Each wall is flat, endless, passes through zero and stands at right angles to its row. A trip goes straight from one point to another. List the walls that it crosses, first one first.

Walls:
(1): [ 0.20 -1.27]
(2): [-3.35  0.39]
(3): [ 1.90 -3.77]
(4): [0.87 0.38]
(5): [-1.55  3.82]
Trips:
[-2.48 -2.52] to [-0.11  0.47] -> 3, 5, 1, 4
[-1.06 -3.55] to [-1.75 -0.16] -> 3, 5, 1
[0.70 0.45] to [ 0.04 -1.17] -> 3, 5, 1, 4

Walls:
(1): [-1.89 -0.71 -3.32 -0.96]
(2): [-0.23  1.01 -0.61  0.07]
(3): [-2.69 -1.01 -1.24 -0.13]
(4): [-1.58 -0.95  0.93  2.21]
(5): [ 0.35 -1.46  2.35  1.96]
(6): [ 3.41  0.75 -0.19  0.13]
Trips:
[-1.36  0.11 -2.13 -0.99] to [ 2.74  3.70 -0.97 -2.44] -> 6, 3, 1
[-1.79  0.77 -1.07  1.93] to [-3.18  1.46  0.47  1.45] -> 5
[-3.89  0.29  0.74 -2.51] to [-2.50 -1.30  0.16  1.68] -> 2, 5
[ 0.71  0.70 -1.13  2.79] to [ 0.99 -2.91 -1.31  0.61] -> 1, 2, 3
[-1.27 -2.36 -1.15  0.22] to [ 2.10  2.55 -0.86  0.62] -> 5, 2, 6, 4, 3, 1
[-0.58 -1.62  1.81  1.24] to [ 0.88 -0.45  1.02 -1.17] -> 3, 6, 4
[-1.61 -0.13 -1.44 -0.25] to [-0.85 -2.45  2.29 -0.49] -> 2, 5, 1
[ 1.03 -1.02  0.76 -0.54] to [ 3.56 -1.26 -2.44  0.92] -> 1, 5

Walls:
(1): [ 0.34  0.32 -0.38 -1.47  2.09 -0.42 -2.34 -1.96 -2.09]
(2): [-0.90  1.27  0.32 -1.49  2.05  1.76 -0.14 -3.71 -1.16]
(3): [-1.48 -0.98  1.34  0.53  0.99  0.97  1.84 -0.86 -1.60]
(4): [ 1.48  1.64 -2.19 -1.23 -4.13 -0.76 -1.26 -1.44 -0.57]
Trips:
[-2.58 -1.10  1.50 -0.64  1.06  0.68  3.36 -0.30  0.93] to [-0.10  0.48  2.44  0.09  0.61 -4.12 -3.14 -0.98 -1.21] -> 1, 3, 4
[-1.45 -0.50 -0.35 -0.03  1.85 -0.67  0.01 -0.44  0.60] to [-2.53 -1.71 -2.12 -1.36 -1.74 -0.62  3.93 -1.27  0.00] -> 1, 4
[ 1.76 -1.32  1.79  2.21  2.08 -3.32 -3.42  0.13  1.93] to [ 0.95 -0.44  3.55  3.23 -2.88 -0.10  0.14 -0.72  0.65] -> 1, 3, 4
[ 2.46  0.89 -0.07  0.09  0.82  2.91  1.16 -0.41 -0.84] to [ 0.44  2.83 -1.40  4.05  0.82  0.63 -2.08  1.09 -1.51] -> 4, 3, 2
[-2.75  2.32  1.95  0.60  0.09  1.25 -1.36  1.53 -0.49] to [ 0.62  0.00  3.05  0.68  0.86  0.01 -1.51  1.06 -0.19] -> 1, 2
[-0.85  1.47  0.34  0.89 -2.39  0.71  1.75 -0.07 -2.26] to [ 0.13 -0.31 -1.47 -0.78  0.48 -2.45  0.96  2.07  0.67] -> 2, 3, 4
[-1.46 -1.41  3.86 -2.56  1.18  1.01  0.00 -3.56  1.10] to [-1.81  0.55  2.64 -0.17  0.82  3.17 -1.48  1.50 -1.97] -> none

Walls:
(1): [-0.98  1.43 -1.84  1.78 -0.83  3.06 -1.53  2.62  0.17 -0.98  1.35 -0.70]
(2): [ 1.57  3.27  2.21 -0.69  1.30 -2.95 -2.14 -2.03 -0.85  1.71 -0.51 -1.78]
(3): [-0.79 -1.22 -1.88  2.03 -2.05  2.27  3.96  0.62  1.57  1.51 -0.17 -1.93]
(4): [ 3.06  1.31 -0.43 -2.95 -1.40  1.57 -0.83 -1.13 -2.42  0.78 -0.73 -0.24]
(5): [ 0.08  1.39  1.80 -0.39  0.91  0.92 -2.97 -0.50  2.56  0.15 -0.36  0.50]
(6): [ 1.36 -2.75  4.75 -2.32 -0.91  0.82  0.88  2.18  0.08  1.00  1.06 -0.44]
(7): [-2.93  0.13 -0.80 -1.14  1.08 -2.21  1.54  0.89 -3.21 -0.36  0.42  0.97]
(8): [ 2.14 -0.24 -1.64  0.40 -1.01 -2.00  1.76 -3.53  2.27 -0.14 -1.89 -0.40]
Trips:
[-0.53 -0.29 -0.41  0.79  0.03  0.39  3.15 -2.37  0.83  0.96  0.08 -1.70] to [-1.24  0.58  0.11 -1.89 -1.20 -0.42  4.00  2.65  1.31  0.60 -0.04  0.65] -> 7, 6, 8
[ 1.99  1.87  1.29 -0.08  0.24  0.04 -1.12 -0.42  0.97  0.74 -0.86  2.21] to [ 0.60  3.25  1.36 -2.36 -1.37  0.04  3.26  2.93 -1.06 -3.29 -0.63  0.37] -> 8, 7, 1, 5, 2
[ 1.45 -0.93 -0.16 -2.84 -0.84 -1.44 -5.27  3.83 -0.56  1.51  1.48 -0.28] to [-0.71 -2.77  2.91 -2.35  0.50 -2.12 -2.42 -0.35  0.16 -0.95 -2.50 -0.20] -> 1, 7, 4
[-2.65 -3.70 -2.02 -0.17 -0.97  1.10  3.07 -3.05  0.02  2.54  0.65 -0.52] to [ 2.12  0.69  1.28  0.91 -1.96 -0.52  1.71 -1.83  1.66 -1.98  0.81 -2.31] -> 6, 7, 2, 4
[-1.37 -1.46  2.56 -0.18  3.03 -1.86  1.07 -1.24 -0.53  0.19 -1.16  1.09] to [ 1.65 -0.74  0.10 -2.12  2.91  0.73 -0.27 -1.68  0.02  3.86 -0.47  3.06] -> 4, 7
